Each row of a before or after table is a point. One or more steps were done to the points. Then noise was added and the rows were shuffled. The steps act on how far a point lies along the listed directions, d1 being the first. Name the steps. A step turns or swaps two directions, mirrors them in a line or flattens them onto one, adds a multiple of one to another, or multiplies one. Angles are multiples of 10 degrees, from the lower direction toward the higher: turns from -170 to 170, lines from 10 to 170 but not 90. Use the fewest steps. Two steps may share a direction if one is a turn and the other turns, adds or multiplies; they go together, in the order done. Otherwise the lowest direction goes first.
In the rows, 128 means zero.

Directions:
(1): [165 177]
(2): [ 79 165]
Before (8 x 2):
[[115  64]
 [170  69]
 [ 98 101]
 [162  50]
 [ 87 176]
 [145  36]
 [120 134]
 [116  99]]
After (8 x 2):
[[142  70]
 [143  62]
 [148  37]
 [116 184]
 [146  47]
 [133 103]
 [127 136]
 [132 106]]
Steps: flatten d1 and d2 onto the line at 50 degrees

Directions:
(1): [176 199 129  71 130 154]
(2): [175 137 127 192 194 148]
(3): [ 79 126 196 109 168 176]
(4): [ 82 138  55 103 183 129]
(5): [165  57 105  95 126 184]
(6): [155  98 156  85 175  59]
Before (12 x 6):
[[ 74  95  91  63 183 166]
 [103 139  73 114 120 171]
 [108 213  31 109 138  67]
 [111 101 149 168 116 106]
 [132 106  52 154  51 159]
 [ 87 141  70 165 168  63]
 [138  72  98 114  61  60]
 [147 125 109 161 115 192]
 [ 98 135 164 144 105  80]
 [145 105 145  91  85 142]
 [134 126 158 139 118  93]
 [122 115 120  53 164 154]]
After (12 x 6):
[[144  61 150  95 107 132]
 [181 116 149  81 127 141]
 [100 179  54 147  93 141]
 [ 40 227  64 125 122 222]
 [147  82 167  98 133 111]
 [130 145 167 100 107  83]
 [178 135 163   7 122  75]
 [192 182  69  96  84  69]
 [171 173 104 158 122 118]
 [ 40  41  26 176 138 112]
 [ 43 188 117 135 128 152]
 [126  99  53 115 157 180]]
Steps: turn d1 and d5 by -140 degrees; multiply d1 by 1.6; turn d3 and d6 by -60 degrees; add -1 times d4 to d6

Directions:
(1): [207 158 105 147 226 158 103 121 140 119 146  77]
(2): [ 84 154 135  83 137 140  92  66 149 212 198 120]
Before (12 x 12):
[[238 116  97 181 141 112 153 205 117   7  54 117]
 [ 32 109 163  47  29  72 144 119 128 165 158 156]
 [115 148 118 132 151 107  84 101 156 182 163  90]
 [166  86  91 167 154 138 146 191 103  44  26 131]
 [215 141  83 180 191 116 148 193 134  52  48  82]
 [ 53 117 120  83  74 142 144  82 120 179 157 141]
 [ 99 129 167  94 171 147  88 101 114 176 134  83]
 [ 86  74 141 153  76 127 148 191 106  92  74 165]
 [174 123 126 146 183 187 132 143 137 126 142 112]
 [153  80 137 152 125 104 168 185  91  70  56 138]
 [182 154 108 142 210 159  89 115 105 152 137  98]
 [117 143 118  75 128 138 128 127 145 180 171 128]]
After (12 x 12):
[[133  89 125 160 136 153 128 192 110  90  77 132]
 [124 139 121 127 132 133 102 110  96 159 120 138]
 [106 148 125 131 131 100  87 107 158 185 155 105]
 [156 115  99 168 123  96 162 196 129  53  32 122]
 [160  81 130 157 140 111 161 185  92  74  53 127]
 [161  74  97 164 138 133 149 197 107  44  23 138]
 [126 100 139 133 126 167 147 147 127 134 138 138]
 [ 98 135 106  96 125 160 135  81 128 175 169 115]
 [202 104 109 170  96  96 157 209 109  12  48 143]
 [123 139 148  61 131  99 124 119 136 156 170  98]
 [117 145 120  71 130 148 138 125 151 181 174 124]
 [ 84 123 164  85 154 140  96 109 109 176 135  86]]
Steps: multiply d1 by 0

Directions:
(1): [113  96  70 112 128 148 129 140 141 180 110  48 121 154 163 182 100  77
  45 212]
(2): [125 176  98 141 177  57 186 144  88  38 173  90 144 136 169  84  61 102
 102 124]
(3): [ 18 169 192 111 137 123 131 125 139  87 102 193 143 142 149 136 176  62
 119 197]
Before (12 x 20):
[[106 113 149 124 104 147 114 128 143 152 111 149 137 130 124 152 158 122
  133 147]
 [126 131 161 135 129 125 121 123 130 115 140 155 121 116 109 111 132 132
  142 106]
 [140 124 126 133 108 134 124 113 140 126 131 149 133 112 111 136 134 135
  139 113]
 [164 123 123 145 122 137 118 129 116 138 144 140 119 120 119 111 134 159
  145 104]
 [104 134 156 109 110 142 127 110 140 131 109 155 144 123 121 126 145 128
  151 130]
 [110  99 128 110 109 161 126 128 139 158 104 127 126 144 132 153 149 123
  111 170]
 [180 123 141 139 124 129 126 119 120 122 139 166 130 101  98  79 137 171
  182  63]
 [147 146 110 130 142  98 149 137 107  84 158 111 118 116 124 119  85 135
  141  92]
 [123 123 137 114 125 151 106 111 139 152 110 122 125 136 136 138 144 114
  108 155]
 [102 128 118 128 133 130 142 142 130 138 127 114 127 142 146 143 119 103
  103 150]
 [125 125 131 120 127 155 113 129 140 150 111 128 125 123 120 135 138 130
  132 138]
 [180 105 123 139 114 136 120 137 133 156 136 130 113 113 112 132 109 169
  147  92]]
After (12 x 20):
[[250  68  90 146  97 153 105 136 134 200 142  98 102 103  90 135  93 215
  157  49]
 [ 87 128 128 114 132 128 155 135 124 110 118 123 135 150 155 136 129  99
   98 183]
 [ 75 129 167 120 111 142 119 128 142 133 108 165 144 134 133 150 166 100
  129 165]
 [121 131 131 122 133 148 119 129 138 141 114 126 126 124 125 130 132 128
  129 139]
 [119 115 179 129 109 154  97 117 147 150 119 175 114 114  93 128 163 139
  151 114]
 [205  94 110 147 105 161  99 125 125 181 138 128 109 113  98 121 137 191
  157  80]
 [235  63 138 136  77 194  72 107 149 221 112 169 109  87  50 115 174 225
  209  35]
 [103 146 139 114 143 127 126 114 129 116 119 121 134 140 152 127 132  95
   99 166]
 [ 81 155 118 130 156 100 166 147 116  94 141 111 136 147 168 127 100  81
   91 161]
 [150 111 128 132  96 149 113 111 148 149 124 151 128 109 101 144 145 146
  143 109]
 [ 70 135 182 101 104 155 115 104 153 140  91 182 146 125 119 139 174 114
  155 151]
 [184 123  97 133 126 116 134 135 112 119 156 100 110 110 107 126  87 162
  150  71]]
Steps: add 1.5 times d1 to d2; multiply d3 by 2.5

Directions:
(1): [152 137 102 148 111 210 152  37 144 162 115  95 155 134  93 144  83 112
 127 127 205 103 139  87  62 118 165 167  95 214 112 136 170 109 153 111
 162 111 115  52 124 183 145 201 223 138 143 129 153 140 138 171 139 131
  83  68  68  57  97 131  54 130 249 116]
(2): [187  86 114 161 100 131 173 153  29 142 101 127 199 152 124 121 175 183
  75  73  99 129  58 146  92 185 173 193 185  91 150 146 157 121 152 103
 111  81 139 199 169 146 161 158 173  26  92  87 186 146 148  68  57 147
  81 134 131  96  61 157 145 100 105 189]
(3): [ 82 120 179 130 130  86 121 158  81 112 117  76  97  39  60 101  52 104
 157 131  84 126 118  70 155 186 183  66 122 105  76  71 208 120 188 100
 129  42 129 104 169  82 125 174 107 115 129 180 147  57 141 101 106 125
 131 102  85  42 230 124 182 111 136 152]
Before (9 x 64):
[[113 131 137 141 119 110 122 124 131 127 135 108 118 101 110 118  90 105
  140 145 141 118 138 100 133 128 142 118 112 147 119 118 146 124 150 116
  135 109 129  98 125 115 125 148 139 126 135 156 128 110 137 127 127 123
  124 101 110  94 159 126 129 115 155 114]
 [134 136 116 138 125 126 145 122 110 135 125 116 148 122 120 125 129 127
  124 111 138 124 118 127 129 145 140 139 128 126 117 130 145 120 147 127
  130 102 132 120 147 150 138 155 144 116 129 125 141 135 138 133 124 140
  108 124 123 107 115 129 118 128 150 131]
 [128 107 131 130 123 116 121 137  96 118 133 136 133 123 123 133 130 145
  127 125 100 133 107 131 123 141 124 131 140 113 126 121 138 122 135 129
  126 111 138 136 142 125 124 124 129 109 115 119 139 114 132 105  99 136
  123 129 134 121 118 136 140 120 123 126]
 [116 129 127 118 140  89 115 167 141 116 132 163 117 133 161 122 155 140
  128 122  87 139 131 138 162 127  94 114 127  86 147 135  93 138 101 150
  109 149 131 153 125  98 109  80  75 134 134 129 101 134 125 115 133 134
  156 160 173 181 121 114 147 133  69 121]
 [100 119 160 126 124  93 134 162  95 109 130 107 112  86  91 108 102 130
  128 147  83 133 120 104 151 169 143 103 140 102 108  92 150 139 145 116
  124  84 132 144 140  97 131 124 100 117 117 128 133  94 128 103 118 131
  135 129 128 108 175 134 166 112  96 148]
 [115 119 154 128 140  93 125 170 102 121 123 122 113 112 118 116 121 133
  139 125  98 136 112 131 156 150 142 103 141 101 117 109 143 145 147 122
  109 114 133 146 136 108 130 125 104 117 110 129 132 118 125  97 104 130
  149 138 127 121 158 124 151 116  93 147]
 [127 123 117 104 137 107 126 149 129 112 129 142 127 144 150 129 152 133
  131 120  96 132 117 156 147 126 113 128 134 101 139 134 114 144 110 142
  114 144 130 153 118 106 120  95 101 122 122 114 106 130 127 101 128 129
  144 148 166 160 131 135 157 136  86 137]
 [ 67 155 158 109 147 101 101 140 162 125 132 103  80  75 105 113  82  94
  166 160 124 119 157  95 161 125 124  63  90 130  99  95 138 126 135 141
  132 116 121  91 123 100 108 119  90 176 150 174 110  94 122 136 156 124
  157 115 116 115 218 117 148 145 129 102]
 [106 129 141 136 133 133 118 125 123 125 136 110 105  82  97 123  84 103
  146 132 115 121 148  93 146 138 136 102 108 137 107 108 162 114 155 116
  130 106 126  97 140 106 126 147 133 152 143 154 132 107 128 132 125 126
  140 102 102  80 166 123 130 123 154 116]]
After (9 x 64):
[[116 123 142 147 116 103 129 133 106 126 130  98 126  90  99 113  84 110
  136 136 130 117 124  94 131 149 158 119 120 138 115 112 165 120 165 107
  132  87 130 105 138 111 131 162 142 109 130 157 141 102 143 112 111 126
  117  98 103  75 164 130 140 108 152 126]
 [ 90 151 130 101 153  90  94 151 197 111 147 168  85 128 170 129 138 113
  153 149 106 139 168 133 176  93  66  87  99 107 142 132  72 142  84 165
  118 182 126 120 101  94  93  60  56 186 153 146  69 131 113 147 170 124
  180 160 174 205 147  99 133 148  80  87]
 [ 75 126 177 118 132  81 120 164 106 102 133  94  86  55  73 103  70 112
  147 161  79 132 133  84 166 172 147  72 125 104  88  74 164 139 155 114
  127  70 130 122 141  81 121 128  86 138 125 151 125  71 127 110 129 126
  147 122 115  94 217 126 176 114 103 138]
 [ 92 129 164 118 148  84 113 168 121 115 129 114  91  91 109 115  98 115
  157 139  99 136 130 116 172 144 139  75 126 107 103  97 147 147 148 125
  114 115 129 125 131  95 121 124  90 144 122 149 121 104 121 110 121 126
  162 132 119 117 191 115 155 120  99 135]
 [ 52 157 174 106 149  89  96 144 158 121 133  90  65  50  89 104  59  82
  177 166 115 119 162  79 171 134 135  42  84 129  83  78 155 123 147 136
  134  98 120  79 129  86 102 127  81 182 152 190 110  75 124 136 156 120
  163 108 105  98 250 113 160 143 133 102]
 [142 129 118 142 120 124 153 127  93 137 121 114 159 122 116 122 134 135
  117 102 131 125 107 127 123 157 151 148 136 119 120 131 153 117 154 122
  126  92 135 131 155 150 145 163 151 101 124 119 152 134 141 124 112 143
  101 123 123  99 109 132 124 123 146 143]
 [119 109 136 127 128 114 117 135 104 118 136 135 126 116 119 133 121 140
  132 133  99 132 113 126 128 140 123 122 136 117 121 118 139 122 136 131
  127 110 137 129 141 121 121 123 122 118 118 125 135 110 132 108 104 134
  128 126 131 118 129 134 140 121 125 123]
 [103 120 151 141 129 124 124 137  98 123 129  98 108  65  82 114  74 105
  146 125  99 121 135  81 146 159 155  98 114 127  98  98 184 111 170 107
  128  79 128 102 157 100 128 162 135 133 137 161 143  95 135 118 109 129
  133  98  93  56 177 128 145 114 152 130]
 [110 140 118  93 147 110 111 139 167 107 139 144 105 143 157 134 140 115
  148 139 110 133 144 153 159 103  93 110 114 117 135 131  99 147  97 154
  121 169 126 129 100 103 109  80  87 160 135 123  85 129 121 125 155 122
  161 149 167 177 147 125 145 146  93 113]]
Steps: add 1 times d1 to d2; multiply d3 by 1.6

Directions:
(1): [ 69 109  56 188 157 114 101 112 112 230 116 121 129 181 151 114  87 123
 163 168 174 178 187 127 118 176 173  99  94  21 118 146  67 137 155  70
  88 136 168 193 129 171  95  59  84 186 177 106 134 137 149  78 152  60
 128 105 147  92 147 123 137 168 100  82]
(2): [151  97 132  28 134 154  99 170 153 154 124 138 115  88 119 129 125  91
 219 189 178 182 100 107 134  44 144  81 154 102  90 116 165  91 141 155
 102  83 127 194 175 128  68 140 134 169 187 184 113 166 151 143 150 249
 155  98 122 207 160 111 108 120 160  75]
(3): [207 144 127 175 135 119 144 181  42 135  98 153  69 182 101 173 156 102
 111 146 207 146 149 182 164 120 122 165  71 183 139  85  61 142 159 100
 153 112  86 145 225 116 120 157 110 183 142 188 200 178  83 186 102 141
  77 117  79 117 128 117 166 161  91 186]
(4): [177  55 105 101 204 105 168  83 139 138 126 152 148 184 125 165 154 119
 182 117 100 140  77 184 120 127 145 202 123 186 169 205 184 115  43  96
 102  55 139 176 138  90 100  62 128  94 181 125 123  84  55 151 158  64
 130 180 102 109 162  74 138 136 186 116]
Before (11 x 64):
[[105  95 159  61 139 118 127  78 201  98 173 110 186  96 165  84 115 130
  168  98  57 117  66 110 141 106 148 135 216 119 145 193 208 104  73 135
  110 105 139 114  61 133 103 113 154  63 141 104  77  90 144 106 141 115
  164 149 154 144 141 116  89  71 162  84]
 [160 125 103 151 143 110 130 163  93 171  88 107 115 197 119 173 147 120
  153 185 182 154 142 171 125 140 142 130  79 144 132 132  39 156 154  90
  145 102 137 184 193 146  92 127  86 180 161 189 153 136 115 146 123 152
   82 106 100 107 147 118 150 181 110 138]
 [109 201 128 164  94 136  93 180  78 164 105 101  83 110 146 102  91 105
   90 154 198 139 210 100 131 151 127  40 102  35 103  70  24 161 212 128
  124 180 117 129 149 177 136 184 103 195 111 155 146 193 180 138  99 188
  106  67 156 144 105 140 150 139  72 147]
 [ 64 142 113 160 106 129 167  72 132  98 158 111 176 112 137  96 103 159
   46  76  51  95 145 128 125 202  93 146 131 138 136 140 111 116 143 145
  127 184 134  64  66 113 167 120 105  68  68  49  90  75 113  94 143  67
  131 178 133  85 130 170 105 121 106 158]
 [ 78 167  90  98  71 151  52 175 153 191 128 102 108  51 153  69  82 125
  158 213 186 192 216  44 113 111 130  37 128   7  69 102  84 134 215 156
   93 162 151 148 123 188 121 139 112 205 136 147 116 172 218  82 125 220
  137  63 146 185 132 177  72 111  70  59]
 [108 143 179 119 116 118 139 110 180  59 153 128 146  90 149  90 136 169
   71  80  53  78  89 118  98 131 115 150 152 156 150 136 150 140 109 150
  114 168 118  70  82 110 172 132 159  55  73  90  92  72 143 128 121 121
  132 147 136 114 119 139 112 117 128 137]
 [ 49 124 101 138 126 129 115  77 163 159 142  78 164  98 158  76  72 145
   82  72  73 130 111  77  96 171 138 109 172  59 116 150 126 132 105 119
  126 179 183  76  36 168 150 126 162  77 101  65  55  91 132  74 162  74
  141 132 170  88 126 159 129 102 121  75]
 [229  84 130  79 160 134 135 173  89 139 121 162 103 157  82 147 170 111
  187 168 172 182  90 185 144  67 139 167 117 170 131 122 165  97 154 138
  122  75  89 180 212  98  87 145 106 166 201 205 161 168  59 170 153 182
  106 118  87 168 162  82 128 156 155 133]
 [117 114  71 118 149 118 135 140 108 150  97 145 124 162 121 182 119 109
  196 152 188 153 119 128 150 105 170 114 116  94 112 116 146 134 148 105
  119 112 152 211 160 141  91 100 106 174 156 130 142 146 127 170 124 143
  126 135 114 143 157 111 133 157 117 101]
 [151  83  94  46 181 119 134 138 117 168 129 140 130 139 153 170 129  97
  215 185 160 179  90 133 139  58 163 119 152 101  94 150 174  83  88 115
  100  80 134 231 188 121  45  78 127 169 190 175 155 139 127 140 150 166
  133 132 126 151 167 100 116 150 156  61]
 [170  92 112 131 152 141 123 144 102 166 104 147  99 137  94 147 127 101
  177 182 218 197 115 160 154  89 151  99  99  94 108 113  92 136 154 130
   98  99 147 183 200 122  83 110 123 201 210 168 181 159 108 140 151 165
  120 104 101 143 137 108 120 172 130  90]]
After (11 x 64):
[[ 72 143 105  47  79 155  59 152 199 174 142 101 133  20 158  62  82 129
  182 203 146 183 177  33 101  90 128  37 162  18  73 131 143 121 180 176
   83 146 161 143  93 176 117 133 130 166 140 131  83 145 218  79 138 233
  159  80 150 206 141 170  55  89 109  38]
 [141  75 152  74 165 107 147  74 183  96 163 124 179 132 157 110 132 126
  176  90  64 122  54 145 147 111 149 174 200 155 166 209 208 106  50 116
  111  79 131 127  83 119  97  97 149  60 156 116  97  84 102 130 141  88
  150 168 136 131 149  97 106  82 171 102]
 [ 59 119  92 169 131 122 168  59 128 129 154 112 181 137 143 103 100 154
   67  82  58 110 150 141 121 213 108 153 120 127 139 159 108 115 131 127
  112 168 148  92  71 116 150  87  96  76  91  46  91  71 104  88 155  38
  130 183 130  68 142 156 111 132 110 143]
 [231 115 151  92 126 143 131 196  74 113 122 155  88 138  78 141 173 115
  152 163 181 165 104 173 151  66 123 155 117 175 120  90 148 105 183 155
  143 101  71 147 216  99 106 183 112 169 169 211 171 185  72 176 133 212
   96 106  87 176 143 101 128 150 133 157]
 [110 129 163 136 135 107 146  94 172  74 146 131 152 116 152  97 137 170
   75  76  51  81  89 133  94 148 124 168 141 159 164 156 142 143  95 130
  106 162 123  84  83 107 167 104 153  50  87  79  97  59 126 125 127  82
  126 159 133  95 127 130 118 127 129 135]
 [178  97 114  39 167 124 139 161 104 142 126 148 113 130 145 181 146  93
  197 182 169 171  82 135 150  39 150 125 153 135  91 130 172  83  97 129
  118  79 115 214 209 110  49 106 137 170 178 194 163 150 119 164 136 196
  120 130 114 164 161 105 123 144 156  87]
 [171 108 132 118 129 154 118 159 106 146 110 141  92 107  88 139 128 101
  165 182 218 189 115 144 158  73 136  81 109  99  97  92  97 136 170 152
  108 108 137 164 199 123  91 141 133 200 191 177 177 169 125 147 141 204
  121  93 103 163 129 121 116 163 126  96]
 [ 69  90  83 126 158 120 125  62 167 179 141  85 167 123 156  92  79 135
  113  76  73 143  96  99  94 170 151 131 167  69 127 180 146 126  81 102
  112 150 192 110  45 160 128  96 158  76 132  67  55  79 109  80 177  54
  144 146 160  85 144 135 134 108 145  60]
 [123 126  84 102 136 126 135 156 107 139  98 146 115 147 113 183 119 106
  191 153 194 151 116 121 156  90 163 106 123 101 106 102 147 131 156 120
  126 117 138 202 170 138  94 119 114 175 150 143 144 157 135 181 117 172
  124 132 112 157 156 117 129 153 115 108]
 [150 146 116 143 118 121 116 181  97 163  93  99 110 169 118 161 138 120
  143 190 185 154 150 150 127 130 134 102  86 127 115 106  29 155 180 109
  149 118 134 175 192 155 100 151  91 189 145 192 146 148 140 140 115 189
   85  90 109 125 140 133 145 173 102 133]
 [ 73 194 135 128  85 148  81 161 128 155 119  88 107  72 157  77  78 114
  104 151 166 132 198  71 115 141 125  14 133  12  90  83  61 151 201 152
  116 186 137 122 105 185 137 178 113 175 106 135 110 174 204 115 110 205
  133  66 178 161 108 145 126 117  91 117]]
Steps: turn d1 and d2 by 20 degrees; turn d3 and d4 by -30 degrees

Directions:
(1): [114 147  96  52 155 126 148 139 133 104 196  78 165 116 138 173 208 134
 164  71  90 165  88 136 151 166 162  72  88 189  61 185 156 116  92 137
 152 117 106 194 100 134 192 136 162 166 117 173 146  93  93 123 143  60
  84 102 136 107 161 163 122  94  94 205]
(2): [ 65 114 111  47 169 136 119 123 182 122 119 133 202  61 125  63 101 134
 159 140 154 154 176 126  60 199 150 105 125 113 146 102 108  85 168  97
 177 147 118 104 130  52 160 120  96 127 166 145  78 132 174 109 115 148
 106 128 116  55 150 124 181  29 143  71]
(3): [179 125 153 154 136 156 103 139 141 130 109 109  73 112 136 125 249  60
 106 109  94 178 149 170 168  74  98 151  70 166 124 107 173 160 106  71
 103 119 104 137 160 147 116 100 105  93 160 210  25 131 165  84 136 144
 145 120 117 125 177 143 144  84 129  43]
Before (11 x 64):
[[139 129 135 134 109 114 154 122  90 117 176 129 112 150 145 198 168 124
  105 104 109  95  93 111 170 106 131 127 121 150  78 159 154 138  87 178
   93 108 132 170  92 188 120 152 165 160  94 106 187 111  50 140 136  76
  130 121 148 193 102 140  66 192 103 224]
 [167 132 165 180  90 127 109 116  99 143 119 129  80 183 132 146 123 118
  104 153 129 123 112 127 150  86 116 150 141 112 134 127 108 153 113 113
   95 134 122 143 135 169  96 127 139 135 106 125 138 136 125 142 122 120
  158 145 123 161 107 117  98 177 125 148]
 [139 106 140 130 142 153 118 148 163 135 101 132 113  79 123  82 167  87
  138 135 116 159 179 147 123 115 112 132 102 128 141  85 122 108 147  71
  121 113 109 107 136 108 129 112 116  83 160 175  58 149 178 101 113 168
  127 114 119 104 151 124 165  80 164  59]
 [106 100 122  83 118 102 134 130 118 140 166 160 168 138 129 128  56 157
  157 136 138  87 125 101  98 166 158  99 165 114 130 134  92 120 147 148
  145 140 146 114 101 115 132 136 137 151 113  88 185 122  97 154 124 119
  112 129 128 117 106 122 116 136 110 177]
 [194 155 167 218  86 113 131 136  84 140 135 168   7 188 128 159 137 105
   89 115 134 104 105 146 197  29  97 172 131 121 140 115 149 161 102 111
   93 123 133 117 153 175  87 119 128 108 116 116 137 148  92 134 141 164
  170 145 130 213 120 120  73 224 117 117]
 [148  95 151 152 133 142 104 135 153 141  87 121 113 121 134 104 141 103
  107 137 138 148 182 154 113 112  98 153 130 114 164  73 136 127 136 101
  127 121 143  97 157 103  94 118 105 101 163 139  81 139 172  88 121 199
  171 140 125 114 132 124 153 113 135  50]
 [102 141 125 141 122  99 138 139 121 134 129 144 143 135 124 120  39 152
  151 145 149  71 148  94 102 135 124 137 154  85 149 127  88 102 145 165
  128 138 134 118 108 104 119 120 145 143  90  82 187 115 115 173 142 152
  118 119 129 116  76 107 123 150 133 154]
 [169 144 134 173 103 128 134 128 110 141 141 103  67 180 130 189 146 137
  101 109 101 128  87 125 179  94 114 127 131 137 111 165 144 145 111 145
  115  99 133 145 125 190 141 143 141 157 102 129 180 119  78 152 134 108
  146 134 164 172 109 133  69 197 100 192]
 [122 158 106  98 105 116 150 124  89 108 175  85 143 172 135 207 148 170
  158 101 106 123  58 117 158 121 145  87 136 143  71 194 150 137  69 181
  113 106 128 181  67 176 159 148 180 167  66 118 245  98  70 145 134  61
  101 122 151 155 104 147  98 178  78 244]
 [147 142 134 128 113 135 128 112 126 130 118 121 118 128 138 142 117 121
  133 133 122 135 142 150 134 135 145 122  94 136 153 103 138 122 120 134
  112 137 106 131 132 121 123 122 124 131 147 125 121 125 135 118 117 122
  130 114 128 124 140 116 135 120 123 114]
 [ 84  91 109  89 128 117 134 112 148 114 122 155 183 110 113 103  25 190
  139 154 167  89 143  96  64 181 166  97 164  83 142 139 101  92 143 150
  161 153 147  99  98  88 136 141 144 144 130  64 183 147 127 159 115 125
  119 131 139 107  81 102 149 122 141 155]]
After (11 x 64):
[[141 125 159 118 126 142  95 120 140 134 119 112 116 126 135 114 174  96
  124 140 123 168 147 144 129 122 127 129 107 133 130 116 120 135 123  72
  124 142 100 149 146 130 126 113 117 127 143 178  71 129 160 110 119 123
  142 140 115 105 152 127 136  85 128  91]
 [172 136 149 152 112 152  98 129 121 126  98  98  76 139 138 147 230  87
  119 122 100 169 126 163 167  56  93 146  92 138 120 122 179 172  84  96
   79 112 109 137 124 167 111 106 117  96 128 196  91 126 159  89 128 136
  149 132 128 139 146 144 143 115 109  67]
 [187 107 153 161  94 121 120 139  91 149 155 147  80 172 141 165 156 104
  120 119  97 101 111 131 169  77 121 133 128 149 119 136 137 173 108 125
   95 121 140 132 126 177  97 120 140 126 113 133 148 123  96 134 139 122
  141 125 129 167 126 134  93 173 104 149]
 [ 98 104 117  91 143 122 131 130 149 130 127 113 178 122 132 125  83 158
  140 125 148 128 150 124  88 175 136 108 156 112 137 116 112  96 137 148
  159 123 150 120 123  85 133 145 137 145 135  99 164 124 130 119 122 157
  137 134 134 104 110 127 140 126 119 142]
 [130 144 142  90 154 137 111 138 168 123 142 142  94  87 133  85 191  83
  135 101 136 178 162 166 136 118 128 129  84 141 131  95 154 109 132  47
  153 139 101 117 159  84 150  98  89 104 180 197  28 140 155  92 131 172
  129 133 110 107 185 135 152  55 126  33]
 [184 111 141 186  86 124 130 127  94 116 131 134  71 176 119 182 140 142
   96 120 115  98  95 126 166  69 130 133 126 132 109 167 154 158  82 153
   97 122 146 146 112 188 101 134 173 130 104 101 183 139  93 154 137 102
  150 123 149 187  92 120  96 203 118 182]
 [151 113 160 131 137 148 114 128 141 124 124 132  97  89 145 127 237  57
   92 116 107 150 164 146 151  89 104 155  80 154 114  95 177 139 109  92
   96 117 112 134 140 146 108 117 104 107 160 183  41 132 132  84 131 131
  147 121 124 145 155 138 125  88 129  63]
 [134 145 130 120 113 129 128 113 127 130 123 122 134 127 138 141  98 135
  138 135 128 132 139 147 122 152 152 115 100 129 154 108 130 117 122 141
  120 142 105 130 123 115 128 128 127 138 145 112 138 124 132 123 114 120
  128 114 129 120 134 115 136 120 126 126]
 [155 122 144 133 141 159 105 130 166 140 103 100  80 110 131 121 204  89
  105 117 102 184 150 156 143 109 102 135  89 144 136 113 154 134 137  73
  133 108 104 121 157 138 150 113  89 121 163 201  53 127 151 102 126 152
  149 131 145 113 159 133 128  81 122  66]
 [ 84 115 107  90 133 123 148 138 148 127 136 143 176 102 115  99  48 162
  167 146 143 109 145 102  85 179 150  96 160 100 131 124  78  76 159 136
  155 119 130 113  92  93 153 145 149 132 122  92 175 137 127 149 108 133
   97 117 133 105 103 115 144 125 158 171]
 [172 150 143 186 113 116 130 151 103 133 133 115  73 157 131 160 158 103
  127 113 101 103 128 128 171  65  96 152 105 133 124 137 138 145 100 139
   90 119 118 152 120 158 105 103 151 127  91 144 138 105 111 150 162 140
  136 108 129 151 110 129 107 162 119 138]]
Steps: multiply d1 by 0; turn d2 and d3 by -110 degrees
